Each wall is flat, endless, passes through zero and stands at right angles to its row. A trip goes straight from one point to another. List the walls that it crosses, first one first.

Walls:
(1): [ 0.14  0.52 -0.06]
(2): [ 0.05 -0.51  0.20]
(3): [-0.43  0.55  0.36]
(4): [-0.17  0.00  0.42]
(5): [-0.41 -0.18  0.04]
Trips:
[ 0.20 -0.03 -0.87] to [-0.12 -0.09 -0.40] => 1, 5
[ 0.13  0.05 -0.12] to [-0.18 -0.40  0.26] => 2, 1, 5, 4
[-0.19  0.05 -0.40] to [0.71 0.22 0.32] => 5, 4
[-0.46 -0.31  0.24] to [ 0.14 -0.54  0.17] => 3

Walls:
(1): [ 0.39 -0.42 -0.40  0.52  0.03 -0.15 -0.38 -0.13 -0.11  0.10 -0.51  0.14]
(2): [-0.02  0.26  0.11  0.27  0.44  0.18  0.00 -0.41 -0.75 -0.09  0.43 -0.24]
(3): [ 0.13 -0.79  0.15  0.11 -0.38 -0.31 -0.57  0.02  0.59  0.24  0.78 -0.48]
(4): [ 0.02 -0.30  0.43 -0.27 -0.18  0.44  0.03 -0.35 -0.38 -0.17 -0.70 -0.07]
(5): [-0.18  0.18  0.42 -0.22  0.17  0.12  0.06 -0.56 -0.24  0.35  0.63  0.09]
(6): [-0.33 -0.66 -0.12 -0.02 -0.09  0.70 -0.35  0.27 -0.20  0.12 -0.22 -0.72]
(7): [-0.01 -0.09  0.19  0.02  0.37  0.01  0.11 -0.49  0.23  0.07 -0.21 -0.23]
(8): [-0.27 -0.52 -0.41  0.04  0.32  0.01 -0.45 -0.29  1.02  0.14 -0.08  0.68]
Trips:
[-0.46 -0.12  0.62  0.13  0.11  0.13 -0.10 -0.12  0.39 -0.30 -0.47 -0.07] to [-0.18 -0.14 -0.18 -0.31 -0.33  0.11 -0.10 -0.05  0.47  0.47  0.13  0.16] => 3, 5, 4, 7
[-0.08 -0.15 -0.13  1.08  0.10  0.24 -0.50 -0.04 -0.48  0.16  0.35 -0.20] to [ 0.14 -0.21  0.54  0.27 -0.04  0.27 -0.39 -0.45 -0.10 -0.10  0.16 -0.13] => 7, 4
[-0.28 -0.31  0.35  0.06 -0.29  0.23 -0.13 -0.17  0.21 -0.08  0.01 -0.43] to [-0.35  0.44  0.43  0.53 -0.29 -0.15  0.16 -0.21 -0.10  0.18 -0.23 -0.06] => 8, 2, 3, 6
[-0.44 -0.41  0.13 -0.13 -0.34  0.63  0.19  0.41 -0.11 -0.34 -0.45 -0.24] to [ 0.09  0.44  0.12  0.15  0.46  0.06  0.50  0.53 -0.38  0.44 -0.03 -0.38] => 2, 4, 5
[-0.35 -0.01  0.06  0.53 -0.29  0.48 -0.10 -0.02 -0.35  0.04 -0.48  0.02] to [-0.30 -0.69 -0.23 -0.30  0.15  0.14  0.11 -0.40 -0.12  0.04  0.00 -0.54] => 7, 3, 5, 8
